Rows are points. Two turns around zero, p and q, are shown by what they do to some points. Where does a point land after both, in the order given? Backwards means that the second turn is done in reverse. Each puzzle has new turns, and all numbers are rounded.

Turn p:
[-8 16] -> [-14  11]
[  4 -28] -> [ 16 -23]
[  6 -35] -> [ 21 -29]
[-54  31] -> [-62   4]
[51 16] -> [39 37]
Turn q:
[ 43 -18] -> [45 12]
[-54   5] -> [-46 -29]
[12 13] -> [ 1 18]
Where do these land?
q, then p: [  1 -26] -> [ 24 -10]
p, then q: [26 52] -> [-36  46]
q, then p: [-27 -26] -> [ 12 -36]

Turn p:
[ 64  22 -26  22] -> [-38  50 -33 -27]
[-25 -25  42 -48] -> [ 60 -12  13  38]
[ -2  21 -41  25] -> [-36  -1  11 -37]
[ 32  -1 -20  60] -> [-55  -2 -41 -20]
[-35 -29  12 -40] -> [ 53 -25  17   9]
[-4 -1 -3  2] -> [-1 -4  2 -3]
[-30  12  36 -20] -> [16 -7 31 38]
Turn q:
[-41  34 -44 -41] -> [ -4   0   4 -80]
[-21 -44  15  -6] -> [-23  -8  42  16]
[ 27  24 -37  -9] -> [ 41  -9 -21 -24]
[17  5 28 -1] -> [ 5 25 -4 21]
[ 19 -18  38  56] -> [-18  -7 -21  67]
Where do these land?
q, then p: [ -2 -26 -18  29] -> [  9 -32 -27  -3]
p, then q: [-35  32  11 -35] -> [-11  37 -13  44]
q, then p: [ 15  60 -20  20] -> [  9  22   8 -63]
p, then q backwards: [ 17 -14  -6  -4] -> [ 7 21 -5  1]
p, then q: [ 15 -45 -35   5] -> [ 40 -13  31 -27]
p, then q backwards: [ 10 -16  -9  40] -> [-24  18 -11  32]
p, then q: [-20   9  76 -55] -> [  6  -5 -64  72]

Turn p:
[-12   9 -19 -55 -18 -10  25 -30] -> [-23 -32   5 -45  22 -19 -11  32]
[-28  -6 -18  24  76  18 -33  -3] -> [-25  25 -10  28 -52  21 -58 -19]
[  1  -1  -5  29 -23   4  -9 -15] -> [  3 -12  -8  21 -16 -17  22   0]
[ -4 -21 -22   3  17  -8  27  37] -> [ 13 -16 -15  -5  18  28 -22 -33]
[ 15 -13   3 -70 -23  20 -12 -15] -> [-31  -6  47 -54   6 -11  18   6]
[  5 -14  55  29  -7  17  -3   5] -> [ 28  14  26  31 -13  26  30  12]
[ 10  53 -17   7 -26   2  14  -7] -> [-23   1 -30  14  34 -26  20  18]
[ -8 -13  28  11 -11 -22 -11  31] -> [ 40  17  -9 -10  -8  18  18  -5]
[ 19   5  -4  22  15 -22   3  -4] -> [ 19   8  -6  21   8 -19 -17  -8]
Turn q:
[ 21  -4   4   4  -1  -3 -33 -42] -> [-11  42 -19  -3  -9  26  16  -9]
[-13  15  46 -30  33  11 -36 -12] -> [ 34  43   6 -38  20 -15  16 -27]
[-13 -34 -14  41 -34   1  17  31] -> [-20 -58  16  -3 -18  26   2  23]
[ 25 -22 -21  15 -14  18  29  37] -> [-21 -31  20  17  14  11 -13  44]
[  3  26 -28  22  -4   0   3  19] -> [-21 -23  -3  27   7 -16  19   1]
[  4   0   8 -47  -5 -18 -57 -26] -> [-11  63  17 -16 -18  -2  -2 -39]
[-27  10 -10 -20 -10  15  44 -11] -> [ 15 -14 -19  -2 -21 -37 -26  21]
[ -5  26  -4  -4  24  20  -4 -11] -> [  3  12 -22  -5  19 -26  12  -1]
[ 29 -20  21  34 -36 -35  14  21] -> [ 12 -24  30  34 -18  52   7   9]
[-25   3  -2 -15  48  -8  22  -7] -> [ 21  -9 -27 -11  25 -19 -30 -22]
Where do these land?
p, then q: [ 45  22  24 -22   0 -16  15  21] -> [ 32  18 -14  16  47 -14   1 -19]
p, then q: [-29 -11 -17 -10 -35  35  15  16] -> [ -4 -17 -11 -35  -8  -9 -38  32]
p, then q: [  2  33  20  21   7 -36  19   9] -> [-24  -3  -1  34  43  -3  13  -6]
p, then q: [-12 -19 -42  21 -18  11 -53 -10] -> [-10 -10 -14  11 -72   8 -17   0]
q, then p: [-30 -30  25 -42   4  -2  11  25] -> [ 11  39  41 -32 -10 -17  12   5]
q, then p: [ 28   1 -10   7 -16  32  16  17] -> [ 19  14 -20   2   6  38   2 -17]
q, then p: [-20 -30 -40  23  42 -21   6  14] -> [-19 -19  17 -10 -59   3 -34 -11]
q, then p: [-13   8  33 -22  -3  -2 -31   0] -> [ -1  10  19  -6  29 -18   3  34]
p, then q: [ 28 -24  31   8  30  21 -10 -39] -> [ 40  -3  21  -4 -12  29  48  -2]
q, then p: [  3   4   0  30 -34 -31  13 -30] -> [-10 -39  -7  23   0  -6  41 -15]
q, then p backwards: [ -2  45 -24 -13  22   8  -1 -22] -> [ 21  38 -26  22  -9 -18 -18   1]

Turn p:
[-24 -49  18  36   8   6 -13  10  15 -23   7] -> [ 35  -1  38  -7  -1 -20 -12 -19   4  39  25]
[  2  14  17  20 -18  30  -9  11  18 -17   9] -> [  7 -30  21  -7   2 -21   9   2 -12  15 -26]
[ 24   8 -29 -52  -5  17   1 -43 -30 -14 -16] -> [ -3 -12 -62   3  44  13   5   8 -17 -32  12]
[ -2   6  14 -41  -4   1  -2  23 -19  30  -2] -> [-47  15 -26  -9  -1  -6 -10  13   6  12  -5]
[ 17 -16 -13  12  10   1  27 -18 -11  16 -34] -> [ 18   8 -16  10  -5   9  29  23  20 -10  28]
[ 28  32  13 -13  10 -26  -8  -7  -5  15 -24] -> [-24  18  -2 -15  -1  34  20  24 -16 -17  -6]
[-33   8   3 -27   0 -13  -1 -17  18 -15  13] -> [ 11   6  -9 -11  -7  -3 -43  -7 -21 -14  -8]
[  5 -16   9  -4  21 -36  19  33  33   6   8] -> [  3  54  17  20 -26  -1  -4  -3  -8  18  -9]
[-16  -8 -14  -3  41  -1 -13   7 -17  -6   4] -> [  3  13 -14 -18  -3  11   2 -40   9   8  13]
[  8   3  28  17 -35   9   1  -5 -10 -28  26] -> [ -8 -44  24  18   5 -11  -7   4 -29  11   4]
[-17  18 -19  16 -20   6   0  10  -2 -17  -1] -> [ 12 -29   2   7  -2  12 -10  -6  13   4 -23]
[ 11   9 -48  34 -17 -15 -13  15  16  34 -11] -> [  3  10  28  17   9  18  15   5  55 -21 -29]
[ -2  -7  21   7  10  20  12 -19  -5  20  21] -> [-10  -8   3  -7 -16 -33   8  -2  -4 -13  23]
Turn q:
[ 26 -12   9  24 -19  10 -18  -4 -46  20  22] -> [  0 -28 -29   3  22   0 -42 -10  25 -13 -21]
[ 45   6  14   1   1  20   2 -30 -12  24  27] -> [ -1  -5  12  -4  22 -12 -45 -27  -5  -4 -38]
[-15  46  -1   0 -10   3  -8 -14  22  -4  -4] -> [  9  18   8 -13 -11  17  27 -30   5  18 -13]
[-22  15  25 -18  10  33  13  -7  16  18 -24] -> [-28  11  31   2 -11  33  17  -3 -14 -14 -21]
[-26 -17  25 -25  22  -8 -11  -1  26  -1   1] -> [-38   6  23  16 -12   5   6   5  -9  21  24]
[ 19  -7  -7  -1 -24 -29   1  24  -3 -13 -14] -> [  8 -16 -22  -3   5 -32  24  19   6   4  -1]
[-21  37  12  -7  24   7   9   4  10 -37 -20] -> [ -7  24  21 -15  -2   9  42 -23  -3 -18  24]
[  8 -45   2  18 -16  17 -11  -6 -12   4  18] -> [-14   1 -23   2  -1  -4 -45  21  18  -4  -5]
[-15  21  -2 -23  10  13   8 -36  12 -14 -25] -> [ -9  33  15 -19  13  24  20  -8 -27   7  -3]
[-14  17 -31 -22  -6 -16  13  26  -3 -17   8] -> [36  2 14  6 10 -3 30 17 14  8 18]
[ 11 -19 -22  36 -21 -46  26  19 -21   1  20] -> [ 43 -11 -45  35   0 -35  -7  12   5  -8   7]
[-15 -22   1 -11  35  -1 -22  -7   5  22 -18] -> [-24 -21   9  -2 -10  24 -12   9 -29  11  21]
[ 19 -21 -23  29  -4  -3  -1  30   5  -5   8] -> [ 22 -13 -15  -8 -24 -26 -16  19  13 -12   9]
Where do these land?
p, then q: [ 15  11  -1  -9  -5 -13   2 -18   9  11  38] -> [ -7  17 -26   0  11   4  13 -18  11  -8  27]
q, then p: [ 10  16   4 -11  -3 -19  11  -7  20 -12  -8] -> [-12   3  -9   9 -23  16   0  14  -3 -14  12]
q, then p: [ 20  17 -20 -10 -13  -1 -41  27  13  14 -19] -> [ -6  36 -18  17  14 -27 -13  32   8  12  14]
p, then q: [-20  25 -14 -17   9 -10  13  12  11  -2  10] -> [  3   5 -22 -32   4  15  14   4   0  10 -11]
q, then p: [  4 -69  76   1   1 -17  22  -2 -11  11  22] -> [ 32 -18  53 -25 -27  41 -37 -40  40  15   4]
q, then p backwards: [ -3  12   7  36  -1  -4   0  -1  -2 -11 -13] -> [ -6  11 -14  -9  30   8  13 -10  -8   4   6]
p, then q backwards: [ -8 -48  17 -15  -7 -19 -57  -4   3   1  25] -> [ 22  -8   6 -35  37  12 -12 -37  -9 -31  35]
p, then q: [-10   7 -29  -2 -12  -6  14 -11   7  15 -20] -> [  7   6   5 -31 -22 -19   9   8   9  -1   4]
q, then p backwards: [ -3  11 -31 -15 -21   5  25   6 -13 -21  20] -> [  9 -27 -24   8  -3   1  -5  -7  32   3 -29]
p, then q: [ -5   9  27   0  -7  27 -44 -14  -4   0 -22] -> [-21 -17  38  16  22   0   3  29 -11   6  19]
q, then p: [ 12  15 -24  -2  24  -7  17   6 -45   3  -9] -> [  5   7 -10  12  15   0  30 -30 -28  12  27]
p, then q: [  5 -40  -5  -8  18 -10  17   7   0  -2 -12] -> [ 33  -8  11   3  -9  -6 -11 -29   5   4 -16]
p, then q backwards: [ -3  17 -14  35  22  65  16  -6  19 -21  -9] -> [ 32  49 -24  18 -22 -31   2  37   6   7 -18]
q, then p backwards: [-13  16   6  16  -5   8   5   5  -8  14  -3] -> [  0  19 -22   8   6  -8   8   0  -4  -4   1]
